Rows are points. Each copy is the shape, with its points in the same order, turned, moved and blurred by noise. Some copies are also mirrored. Which?

Shape (6 x 3):
[[-42   2 -21]
 [ 11  23   8]
 [-26  -2 -22]
 [-25 -11  11]
 [ 47  22  37]
 [ 24 -64   9]]
Copy 1 (6 x 3):
[[ 17  39 -37]
 [ 13   9  19]
 [ 25  28 -29]
 [ -4  12 -27]
 [ -1 -21  50]
 [ 15 -58 -35]]
Copy 1 is: only turned
Copy 2 (6 x 3):
[[-11 -14 -36]
 [ -2 -16  29]
 [  1 -12 -21]
 [-15  18 -11]
 [  2   4  73]
 [ 49  56   5]]
Copy 2 is: mirrored
Copy 3 (6 x 3):
[[ -1  33  27]
 [ 18 -32   1]
 [  4  25  11]
 [-23   3  14]
 [  9 -65 -22]
 [-37   5 -61]]
Copy 3 is: only turned

Shape (10 x 4):
[[ 22  32 -31 -21]
 [-20 -18 -10  -4]
 [ 26  31 -41 -35]
 [  1  38 -49 -58]
 [ 46 -26  11  31]
 [-25  -6   1 -10]
 [ 17 -26  -1  28]
 [ 14  -8   7  19]
 [ 53  -2  45  37]
 [-10 -37   4 -31]]
Copy 1 (10 x 4):
[[ 40 -15  18  47]
 [ 12  15 -31   8]
 [ 50   1  24  53]
 [ 55  11   9  81]
 [  7  -9  26 -47]
 [ -1  10 -27  20]
 [ 16   0  -1 -31]
 [  4 -12   7 -10]
 [-23 -34  40 -36]
 [ -5  45 -12  12]]
Copy 1 is: only turned
Copy 2 (10 x 4):
[[-22  37 -10 -17]
 [  0 -21   0  12]
 [-31  42 -22 -26]
 [-58  21 -20 -39]
 [ 61  24  -8  27]
 [ -1 -20  13  -7]
 [ 39   6  -3  29]
 [ 28  10   6  13]
 [ 77  36  25   5]
 [ 18 -33 -22 -15]]
Copy 2 is: only turned
Copy 3 (10 x 4):
[[-23 -12 -46 -21]
 [  8 -20  -3  28]
 [-17 -21 -60 -25]
 [-30 -54 -62 -19]
 [ 34  45  -1 -10]
 [ -5 -25   8  17]
 [ 24  28  -4  15]
 [  8  19   4   2]
 [ 17  54  25 -36]
 [ 33 -38   3   7]]
Copy 3 is: only turned

Shape (12 x 8):
[[-28  16  33  28  22 -21   8   1]
 [ -9 -71 -44 -24 -30   4 -54 -23]
 [ 22   5  25 -39   7   8  -9 -44]
 [ 30 -41 -51  -2 -37   2 -28 -11]
 [ 11  -2  13 -33 -41  17 -34 -10]
 [  5 -24 -35  22  -5 -55  18  19]
 [-24 -29  12  12   7 -20  16   9]
 [ 23 -55 -14  29 -21   7  18 -38]
 [-33  -4   5   4  -3 -24  15 -19]
 [ -9  -8 -52   9  -3  22  -9 -33]
 [ 31  12  21   6  23  -9   1   5]
 [  3 -18 -39 -27 -18  19   2  38]]
Copy 1 (12 x 8):
[[-38  -1   1  20  40 -32 -25  30]
 [ 36 -16  15  -3 -16  -9  70 -55]
 [ 58  -1  22  19  47   3 -14   9]
 [ 38 -21 -18  -6 -35  14  34 -24]
 [ 52  17 -25  10  32  -9  19  -8]
 [-19 -28  -9 -33 -27 -28 -23  -9]
 [-19  -5  15  -4   3 -41  -1  17]
 [ 27 -18  22  24 -49  -2   9  17]
 [ -9  10  17  15   6 -30 -17 -10]
 [  1   9  13  20 -10  39   7 -29]
 [  3 -22  -7 -10  34   2 -19  41]
 [  8  27 -14 -43  -7   5  26   1]]
Copy 1 is: mirrored
Copy 2 (12 x 8):
[[ -3  32 -12  11  29  -1 -25 -33]
 [-39 -58  19  56 -22  36   4  53]
 [  9 -36  48   5  -8   0  17 -36]
 [-44 -40  -2  30 -35   3  36  43]
 [ 10 -24  44  -1 -18  11   1  25]
 [-59   1 -20  29  23 -43   5  18]
 [-17  10  -5  36  43  -4  -5  -1]
 [-19   1   4  68 -17  -4  56   4]
 [  2   1  -9  42  17 -16 -19 -14]
 [ -9 -48 -34  34 -24  11  19  -3]
 [-22   8  17 -14  21  -7  22 -31]
 [ -8 -41 -11  -2  26  -5  29  48]]
Copy 2 is: mirrored
Copy 3 (12 x 8):
[[ 45  -5  21  43  -7   8  -1   0]
 [-95  -8  -1   2 -61  -8  16 -15]
 [ -2  -1  33 -42 -23  12 -32  -9]
 [-62   3 -41  -9 -40   9  11 -20]
 [-36  31  12 -26 -11  -6  -5  11]
 [ -3 -22 -51  43 -36  38   7   9]
 [  6 -23   9  34 -16  22  18   8]
 [-16 -20 -15 -17 -36  25  50 -41]
 [ 21 -21   6  21 -30  -8  11  13]
 [-28 -25 -20   5 -21 -33  -1 -43]
 [ 15   5   3   5   0  42 -29 -14]
 [-57 -20 -34   2  15   4  -7  16]]
Copy 3 is: only turned
